Each point is reached from the start by the listed moves, each made 0, 1 or 2 times, or once backwards (-1), plus a little noise. Say if it took an odd or an even number of moves. Then give how often each move was made.
In the rows, zero is written as 128.

Moves:
(1): [110 148 112 140 145]
(2): [135 121  59 140  91]
(3): [ 90 148 122 123 129]
Start: [156 138 129 148 123]
Points:
[131 163 180 146 176] -> even (1, -1, 0)
[168 145 188 151 177] -> odd (1, -1, -1)
[ 36 226 154 152 196] -> odd (2, -1, 2)
[ 44 219  86 161 159] -> even (2, 0, 2)
[165 151  33 185 119] -> even (2, 1, -1)

Moves:
(1): [147 163 102 114 132 132 121 148 140]
(2): [105 144 141 140 136 100 152 120 120]
(3): [144 155 136  87 125 158 119 121 131]
(4): [125 139 142 114 117 113 118 106 127]
(5): [132 122 129 124 142 141 119 101 127]
(6): [149 123 113 114 133 147 115 147 112]
Start: [123 137 156 127 128 125 129 136 144]
Points:
[ 95 249 162 121 151  55 157  95 168] -> odd (2, 2, 0, 1, 1, -1)
[150 234 131  75 101  87 105 162 167] -> odd (2, 0, 0, 2, -1, 0)
[ 82 142 175 160 155  54 155  99 108] -> even (0, 2, -1, 1, 1, 1)

Moves:
(1): [129 141 120 115 111 124 128 148 115]
(2): [120 133 162 104 139 112 132 123 138]
(3): [137 107 154 145 121 103 123 142 116]
(4): [142 136 117 125 127 118 139 129 146]
(5): [163 133 129 131 109 152 112 113 123]
(6): [140 123 145 111 151 146 141 153 128]
(7): [134 123 117 131 156 120 120 140 137]
(8): [137 120 140 129 146 120 158 118 116]
(9): [124 139 134 135 127 136 135 136 121]
Start: [124 130 126 125 133 118 123 127 127]
Points:
[202 135 249  65 147 145 182  79 106] -> even (0, 2, 0, 0, 2, 1, -1, 2, 0)
[123 124 147  95 243 107 166 111 126] -> odd (0, 1, -1, -1, 0, 0, 2, 2, 0)
[209  84 225 152 243  79 225 194 126] -> even (-1, 0, 2, 2, 0, 2, 1, 2, 2)
[166 172 221  57 161 161 135 179 159] -> odd (0, 2, 0, 1, 1, 2, 0, -1, 2)
[177  80 154 157 161  83 144 206  78] -> odd (1, -1, 2, 0, 0, 1, 1, 1, 0)
[239 158 194  57 216 141 138 170 187] -> odd (0, 2, 0, 2, 2, 2, 2, 0, 1)
[121 127  94 151  87  80 129 162 149] -> odd (0, -1, 1, 2, -1, 0, -1, -1, 0)
